Each row of a before or after table is a point. The points were changed in one or more steps. Then noise was added and the rows were shuffled. The steps act on columns, c1 being the first. Write out the steps. A step turns or swaps two columns, mirrors them in a line or flattens them onto one, adds a multiple of one to another, or multiplies or shifts one. Angles are multiples of 10 degrees, from the lower column toward the higher: turns from -170 to 170, lines from 10 to 170 but not 90. Use the fewest steps. Two steps may share a column if one is a turn and the other turns, adds or multiplies; they go together, in the order done. Otherwise the lowest column goes first.

Before (10 x 3):
[[-3.5 -1.0 -3.1]
 [ 0.9  0.9  3.6]
 [-1.9  1.0  4.0]
 [-0.7  0.9  3.5]
 [ 1.1  0.0 -1.2]
 [-2.8  1.8 -2.4]
 [-1.5 -2.6 -1.4]
 [ 3.0 -3.2  2.1]
 [ 2.7  0.0 -4.2]
 [-3.9  1.0 -3.9]]
After, 10 rows:
[[-3.7 -3.0 -8.4]
 [ 3.0 -9.5  6.5]
 [-1.8  2.9  1.5]
 [-1.5 -7.8 -3.4]
 [ 2.8 -0.1 -0.2]
 [-2.8  5.3 -6.5]
 [-0.8  2.7  2.4]
 [ 0.9  2.7  4.8]
 [ 1.2  0.1  0.3]
 [-3.9  3.0 -9.8]]
Steps: add 1.5 times c1 to c3; multiply c2 by 3

Before, 10 rows:
[[-2.0 -4.1  6.5 -5.3]
 [-1.2  3.8  6.9  2.8]
 [-3.6  2.0  1.4 -5.6]
 [ 0.7 -1.3 -1.1  0.0]
 [-3.3 -5.1  3.0  0.2]
 [ 3.7 -0.2 -0.5 -4.3]
 [ 1.6 -1.6  0.9 -0.6]
 [-3.3  0.3  0.7  0.9]
 [ 0.1 -1.0 -0.7  2.1]
 [ 0.6 -5.0  4.3 -0.1]]
After (10 x 4):
[[ 0.2 -0.8 -0.6  2.0]
 [ 9.2 -0.2 -0.6 -4.2]
 [-5.1 -4.3  6.5 -5.1]
 [-9.0  2.1  1.3 -5.7]
 [-3.0  4.0  7.0  2.7]
 [ 1.6 -5.0  4.4 -0.2]
 [-8.3  0.2  0.6  1.0]
 [ 1.8 -1.3 -1.1  0.0]
 [ 4.2 -1.8  0.9 -0.6]
 [-8.2 -5.0  3.0  0.3]]
Steps: multiply c1 by 2.5

Before:
[[ 3.5 -4.0 -1.3 -1.5 -0.5 -1.6 -0.2  4.2]
 [ 3.2  1.6 -3.6 -2.3  2.6  2.3 -0.8  3.4]
 [-1.1 -1.2  0.6 -2.4 -4.6  5.2 -0.4  3.2]
 [ 0.5  4.6 -3.1 -1.7 -5.5  4.6 -0.6  2.3]
 [ 3.3 -2.4 -0.3  0.6  1.8  2.8 -2.0 -0.6]
 [ 0.3  1.7 -6.5  1.0 -4.2 -2.3  2.3  0.1]
 [ 3.6 -3.6 -5.0 -2.0 -3.2  1.4 -3.8  1.3]
 [ 2.0 -3.6  0.3  0.6 -2.0 -1.4  5.3  2.4]
 [ 0.1 -3.6 -1.1 -2.1  2.8 -1.2  0.3 -2.0]
 [-3.7 -3.6 -1.5 -2.1 -2.5 -0.2 -3.2  0.4]
 [ 3.3 -1.1  0.4 -2.5 -4.3 -0.4  2.0 -2.6]
 [-0.8 -4.2  0.7 12.6  1.4 21.9 -2.6  1.3]
 [ 0.1 -1.8  1.5  2.7  0.7 -2.4 -0.9  1.9]
 [ 3.2 -1.5  1.9  6.7  0.5  3.5 -4.3 -0.7]]
After, 14 rows:
[[ 3.8 -4.1 -0.2 -1.2 -0.6 -7.7  0.1  3.9]
 [ 3.3 -1.4  2.3  6.7  0.6 -2.5 -4.2 -0.5]
 [ 0.2  1.9 -6.8  1.0 -4.6 -8.1  2.3  0.6]
 [ 3.7  1.7 -4.0 -1.9  2.2 -3.6 -0.5  3.3]
 [ 1.1  4.8 -4.0 -1.6 -5.6 -1.2 -0.4  2.3]
 [ 3.4 -2.7  0.7  0.7  2.0 -3.2 -2.2 -0.3]
 [ 0.0 -1.9  2.1  3.0  0.9 -8.3 -0.4  1.8]
 [-1.1 -4.3  2.3 12.8  1.6 16.1 -2.9  1.6]
 [ 1.9 -3.8  1.5  0.2 -2.1 -7.4  5.4  2.3]
 [-0.1 -3.6 -0.1 -2.1  2.9 -7.1  0.1 -1.5]
 [ 3.9 -3.6 -3.8 -2.0 -3.3 -5.2 -4.1  1.3]
 [-3.9 -3.6 -0.8 -2.1 -2.4 -6.3 -3.1  0.7]
 [ 3.6 -0.6  0.7 -1.8 -4.3 -6.5  2.3 -2.1]
 [-1.4 -1.1  0.8 -2.2 -4.7 -1.0 -0.3  3.0]]
Steps: add -0.3 times c2 to c3; shift c6 by -6.0

Before, 10 rows:
[[-2.6  3.8  5.4 -0.3 -5.1 -4.1 -2.0 -5.0  4.0 -0.8 -3.3]
 [ 4.7 -1.3  3.4  1.7  2.2 -5.1 -2.9 -8.0 -0.7 -0.8 -3.4]
 [-5.8 -2.7  1.9  2.2  5.4 -6.5 -3.6 -1.2  2.0  4.7  4.8]
 [-1.9  4.9  0.8 -4.9 -3.6  1.9  2.9 -4.8  4.4  1.6 -1.3]
 [ 2.6  3.8  4.0 -4.4 -5.9 -1.4 -1.4 -2.1 -0.4  1.6 -1.4]
 [-2.2 -3.8 -1.0  4.0 -2.2 -4.8  0.9  0.9 -1.3  2.1 -4.4]
 [-0.5 -4.1 -4.6 -5.6 -0.2  2.1 -5.3 -7.5 -3.3 -4.1  3.6]
 [-2.8  3.7 -3.7 -3.5  0.0  2.4 -2.5 -5.0 -3.4 -1.0  0.7]
 [ 3.1 -1.8 -5.9  2.6  3.6 -5.9 -2.3 -2.8 -1.4 -2.3  0.9]
 [-5.5  2.1  5.4 -3.0  2.0 -6.9  2.3 -6.7  2.2 -1.4  0.2]]
After:
[[ 4.5 -1.3  3.3  1.9  2.2 -7.5 -3.0  5.8  0.3 -0.9 -3.4]
 [-6.0 -2.7  2.1  2.2  5.4 -6.3 -3.5 -1.3  3.1  4.6  4.8]
 [ 2.5  3.8  4.0 -4.4 -5.9 -1.6 -1.4  1.6  0.8  1.5 -1.3]
 [-0.6 -3.9 -4.8 -5.5  0.0 -0.5 -5.2  7.7 -2.2 -3.8  3.4]
 [ 3.2 -2.0 -5.9  2.7  3.8 -6.3 -2.4  0.8 -0.4 -2.2  0.7]
 [-2.7  3.6  5.5 -0.2 -5.1 -5.7 -2.0  2.9  4.9 -0.9 -3.4]
 [-5.4  2.0  5.3 -2.7  1.9 -8.5  2.3  3.9  3.3 -1.5  0.3]
 [-2.2 -3.7 -0.9  4.0 -2.3 -4.2  0.8 -2.1 -0.3  2.1 -4.3]
 [-2.7  3.6 -3.6 -3.6  0.0  0.4 -2.3  5.8 -2.4 -1.3  0.6]
 [-2.1  5.0  0.8 -5.0 -3.9  0.3  2.8  5.0  5.4  1.7 -1.4]]
Steps: mirror c6 and c8 in the line at 10 degrees; shift c9 by 1.0
